Each wall is flat, endless, passes through zero and stands at right angles to its row. A trip goes straight from one point to another. Which walls does it cross, in order?

Walls:
(1): [-3.8 -2.0]
(2): [1.5 2.9]
(3): [ 1.4 -3.3]
(4): [8.5 4.1]
(5): [-2.1 -1.4]
(6): [ 2.0 -3.7]
Trips:
[-1.9 -6.8] to [-5.8  0.3] => 6, 3
[-0.3  2.7] to [-2.1  0.5] => 4, 1, 5, 2

Walls:
(1): [ 5.6  4.4  4.2  0.1 -4.3  2.2 -4.0  0.6 -6.0]
(2): [-1.7 -0.8  3.2 -1.5 -2.5 -0.5 -5.9  0.3 -1.6]
(3): [ 1.8  1.8  4.0  1.9  2.1  2.8  1.2 -1.8  1.9]
(4): [-1.2 -1.4  3.0  3.3  0.0 -1.8  1.3  2.5  6.4]
Trips:
[-1.2 -3.1  1.2  0.5 -5.7 -0.7 -4.0  0.9 -2.6] to [-7.3  1.9  4.0 -2.5  0.9  4.4  0.2  2.8  1.3] => 4, 3, 1
[ 3.3  0.7  1.0 -0.8 -0.8  2.1  1.3  1.6  6.2] to [-6.3  0.8  2.2  5.0  1.9 -0.8 -0.3  3.4  0.0] => 2
[ -3.0  -0.2 -10.9  -1.2  -4.5  -3.6   4.6   1.8  -0.9] to [ 0.8  4.6 -1.2  4.3 -6.1  3.4  2.1  0.6 -1.6] => 1, 3
[-2.7  1.8  0.6  1.6 -4.8 -0.6 -0.2 -1.6 -1.2] to [ 2.3 -5.1  0.8  2.0  5.1 -0.9  5.5  1.4 -4.8] => 2, 1, 3
[-6.6  7.0  0.7  1.6  1.9 -0.6  3.8  4.5  0.5] to [-8.4 -3.7 -0.8 -1.3 -1.4 -1.6  3.5 -0.3 -7.7] => 3, 4, 2

Walls:
(1): [ 5.8 -0.4 -5.1  4.3  5.0  4.0 -0.1  4.7  6.6 -6.9 -7.1  1.0  8.0 -2.2
 -4.7 -0.7  3.0 -2.7]
(2): [ 0.7 -1.1 -0.4  0.3  1.0  1.3  4.0 -6.0  3.0 -2.3 -1.1 -2.9  8.7 -5.0
 -0.6  4.1 -1.4 -4.0]
(3): [-0.1 -3.4 -1.6  4.5  0.6  1.8 -5.3  7.2  4.4  2.1  1.1  2.3 -0.5  2.4
  0.9  8.1 -3.4 -2.8]
(4): [ 5.1  2.7  4.1  2.2 -0.1 -4.3 -4.0  2.3 -7.2  1.6  1.2  4.5  1.1  0.4
 -2.4 -0.5  0.1 -2.4]
(5): [ 3.1  0.7  4.0  2.7  5.4 -1.7 -3.9 -0.8  3.7  0.5  5.2 -1.3 -0.7  1.2
  0.4 -0.9  5.1  3.4]
(6): [ 1.8 -3.4 -0.8 -0.7  0.5 -0.1  0.3  5.6 -3.3 -3.3  0.0  0.7  1.3  3.6
  2.8  0.6 -1.4 -0.1]
(7): [-1.2  2.8 -3.5 -6.1  0.7  0.2  2.2  1.0  4.4  0.4 -5.1  2.7  6.3  0.1
 -1.5  1.5  2.0  3.3]
(8): [ 0.1  0.8  7.4 -5.3 -5.1  8.1  8.1 12.6 -3.5 -3.1  0.2  1.4  3.3  5.3
  0.5 -0.8  4.2 -1.0]
Trips:
[ 0.7  1.1  4.7  4.4 -1.6  3.3  6.4 -3.5  7.3  0.3 -3.9  2.5 -1.3 -4.3
  3.2  1.5  3.9 -2.0] to [ -2.4  -6.7   3.0  -2.1   3.7  -0.6   3.9 -11.2   1.5   5.8   0.0  -6.4
   2.3   0.6   1.6   9.2   7.5   2.4] => 8, 1
[-0.4 -0.8 -0.6  3.9 -3.7 -4.5  3.8  3.9  5.1 -2.9  1.0  3.4 -1.1 -2.6
 -4.6  3.9  0.2  2.8] to [-4.7 -7.3  0.9  2.3  2.5  6.3 -2.4  8.6  0.9 -2.3 -7.1 -2.3  4.6  5.8
  2.1 -0.2 -1.6  0.9] => 6, 2
[-1.2  1.8  0.0  0.2  1.4  0.4 -2.7 -7.2  5.6 -1.0 -0.4 -0.6  2.7  1.8
 -3.0 -0.2 -3.6  2.4] to [-2.6  3.3 -2.9  2.8  3.7  5.8  1.4 -1.8  0.5 -1.6  1.6  1.1 -1.6 -1.7
 -0.9  6.8 -0.1 -0.6] => 3, 5
[ 0.3  4.3 -0.6 -3.0  0.0 -3.7  0.4  2.7  4.5  5.1  2.3  4.1 -0.2 -0.1
 -3.4 -1.3 -0.2  2.8] to [-0.2 -3.3  3.3 -1.2 -6.5  3.7  0.5 -0.3 -0.8  2.2 -3.7 -4.4  0.4  3.3
 -4.3 -3.1 -2.7  0.3] => 8, 3, 5, 4, 7

Walls:
(1): [ 2.2 -1.1  4.4 -3.0 -0.6 -1.8 -0.4  2.9  4.3 -0.6 -2.8  1.0 -2.8  5.9
  2.8 -1.9  0.5  1.9  3.4 -1.4 -3.9  4.7  4.1  0.4  4.0  8.2  4.7  0.2
 -2.3  2.2 -1.0 -3.3 -1.6 -9.5 -1.0 -0.2 -3.2  1.7 -2.5 -2.7 -2.9  5.0
  6.6 -0.8 -4.9 -5.2 -2.3  2.6]
(2): [ 0.0  0.5  5.8 -1.6  0.9 -0.5  1.6 -0.9 -4.9 -0.4 -6.0 11.8 -1.1 -1.5
 -1.7  3.2  6.0  3.7  2.0 -1.4 -1.6  0.7 -5.1  0.1 -1.1  0.0 -2.4 -3.4
 -2.7  5.1 -1.9  1.5  2.5 -1.2 -0.2 -3.1  1.9 -1.5  1.9  2.4 -4.6 -3.4
  2.9 -1.7 -1.2 -0.3  2.3 -1.5]
(3): [  3.6   3.9   2.7   1.7  -3.1  -1.4   1.0   2.3  -1.2   3.8  -6.1  -2.7
   0.4  -4.7  -3.1  -2.8  -5.5   1.7   0.3   4.1   4.5  -4.8  -1.0  -1.5
  -3.8  -2.5 -10.7  -0.4  -8.9   0.9  -0.5   0.3  -4.0   5.1   0.0   9.8
   0.0  -3.1   2.8  -9.3   5.6   5.3   1.5   3.9   1.6  -2.2   4.1   4.3]
(4): [-3.3  2.6 -0.1  1.8  7.5  0.9  3.9 -2.7 -0.9  0.9 -0.2 -0.2  0.6 -5.6
  3.8  1.1 -2.5  5.1  3.6 -1.2 -1.9  6.9  5.6  5.4  0.4  6.0  3.7 -9.2
  0.5 -0.1  2.5  3.5  0.8 -5.5  1.2  1.3  0.6 -3.9 -2.4  4.0  4.6  2.9
 -4.5 -1.5  5.2  5.7  3.3 -2.5]
(5): [ 3.6 -0.6 -3.9  0.3 -3.3 -1.3  6.5  0.3  1.8 -4.9  3.1  3.6  2.2 -3.7
  0.1  0.2  2.5  2.5  1.3  2.0 -5.3  4.5  5.3 -4.7 -0.7  1.7  3.8  1.1
 -4.9  5.1  2.1 -0.9 -3.2 -0.9  5.7 -2.9 -6.1 -1.7  1.8 -2.4  2.6  0.5
  8.8  3.5 -3.3  2.0  2.9  0.2]
(6): [-4.9 -7.0  0.6  0.6  1.9  4.6 -8.3 -3.6 -4.6 -6.4  2.2  7.6 -7.5  1.0
 -3.4  5.4  2.1 -2.3  0.6  1.5 -0.3  0.5  1.7 -6.5 -2.5  9.0  1.4 -2.9
  6.0  4.7 -3.3 -1.7  0.4 -3.3 -2.0  2.5  3.2  5.5 -0.7  4.4  7.3 -5.4
 -0.5  1.8  0.3  0.1  0.0 -1.2]
(7): [-1.8 -3.7  2.9  0.2  2.9  1.1  2.5 -6.8  0.9  6.6  3.2  0.9 -1.2  0.1
  3.3 -3.8  7.6  0.3 -0.2  1.4 -0.9  1.4  4.7  0.9 -5.3  0.8  2.1  2.0
  6.6 -4.6  1.5  3.9 10.8 -5.5  0.9  0.5 -6.6  1.6 -1.5 -1.3 -1.5 -6.3
  0.4  1.5  5.1 -0.3  2.1  1.6]
(8): [-5.2 -1.8  6.5  2.7  1.1 -2.8  7.8 -1.0  2.9  3.6  0.9 -9.1  2.6  2.0
 -6.2 -0.1  2.5  1.9  3.1 -1.2  0.6 -1.4  1.8  0.2 -5.4  0.9  2.9  1.7
 -2.5 -2.1 -2.0  3.1  2.4  7.0 -1.2 -2.4 -2.4  2.1 -0.4  1.3 -1.5 -3.3
  7.5  0.8 -1.5  3.1 -3.6 -4.0]
(9): [-3.9  3.3  0.2  2.0  0.4 -3.6 -1.4  3.5 -6.3 -4.0  3.8 -0.5 -2.2  2.9
 -2.0 -1.2  1.6 -0.6  2.9  0.8  2.3 -2.6  2.4  3.1  1.0 -0.4 -3.5 -1.9
  3.1 -4.0  0.7 -5.6  0.0  0.3 -2.9  0.1 -1.0  3.3  2.3  3.6  1.4 -0.3
  0.7  7.1 -0.1  3.0  2.9  2.6]
Trips:
[-2.4  4.4 -0.9  1.9 -4.0 -0.6  2.5 -1.1 -2.6 -4.7 -6.2 -1.9 -1.2 -1.5
 -3.1  3.2 -3.9  0.1 -3.2  2.0  1.6 -1.0 -3.7 -4.5 -1.8  0.0  2.5  2.3
  1.6 -2.8 -1.2  0.6  1.1 -0.6  0.3  4.1 -4.9  6.1 -3.7 -1.3  1.5  0.1
  3.2 -2.6 -3.6 -5.8  2.2 -1.4] to [-2.5  1.0 -5.9  2.9 -0.9  1.0  2.9 -2.0  3.6 -3.1  8.1 -2.4  2.1 -2.4
 -2.6  1.3 -0.6  5.6  6.7 -1.3 -4.1 -4.2  1.2  0.0  1.5 -4.0  2.7 -0.9
  3.0  6.2  2.3 -1.0  2.2 -1.6 -3.6  1.1  3.2 -1.0  2.7 -2.8  2.4  1.1
 -1.3  9.1 -0.7  0.1  3.4 -1.0] => 9, 1, 4, 3
[  5.9  -2.1  -3.8   2.1  -0.9  -6.2  -0.4   3.7  -1.7 -11.1  -2.0   2.4
   0.2   1.9   3.4  -1.0   1.3  -4.5   3.1 -10.9  -2.2  -0.1  -1.7   0.7
   1.1   0.4  -4.2  -0.3  -0.5  -9.7  -3.1   2.7   2.9  -0.1   2.6  -2.2
   1.8   0.5   1.4   2.6   2.5   0.4   2.4   2.0  -2.2  -5.6   8.3  -3.0] to [-5.6  4.1  2.3  2.4 -3.2 -0.1 -1.3  5.3 -4.2 -1.2 -0.4  2.3  0.1 -1.2
 -3.0  3.4 -2.8  0.5  1.9  2.0  8.2  4.1 -3.9 -1.5 -5.1 -2.3  1.3 -4.0
  2.1  1.3  1.3 -7.1  2.1  0.6  1.3  0.3  0.8 -2.9 -1.3 -3.3  0.8 -0.4
 -6.7  2.7 -1.9  4.5  5.1  0.6] => 6, 1, 3, 5, 4
[ 4.0  1.8 -1.8 -3.6  3.4 -1.5 -0.1  1.6 -2.1  0.3  4.2 -4.2 -2.7  4.0
  0.7 -1.7 -1.2 -4.8  5.0 -1.7 -3.5  0.5  2.1 -1.1 -0.9 -3.2 -1.6  4.5
  3.1  3.9 -1.8  2.9 -4.0  0.6 -1.7 -0.4 -0.1  0.2 -3.2  3.3  1.0  2.4
  3.4 -4.6 -1.6  7.5 -5.5  1.2] to [ 4.0  3.0  0.1 -0.1 -2.7  4.0  3.4  1.5 -1.0  1.2 -5.3 -3.9  2.4  3.5
  0.5  0.6  0.6 -4.6  5.9  3.7  0.1  0.9  2.2  2.1  2.4  7.4  1.2  5.5
  0.4 -2.2 -2.3 -0.6  1.2  4.1 -1.6 -1.9 -1.3  1.5  2.8  3.6 -1.7  1.9
  1.2  4.5  4.0  0.9 -2.1  4.3] => 3, 7
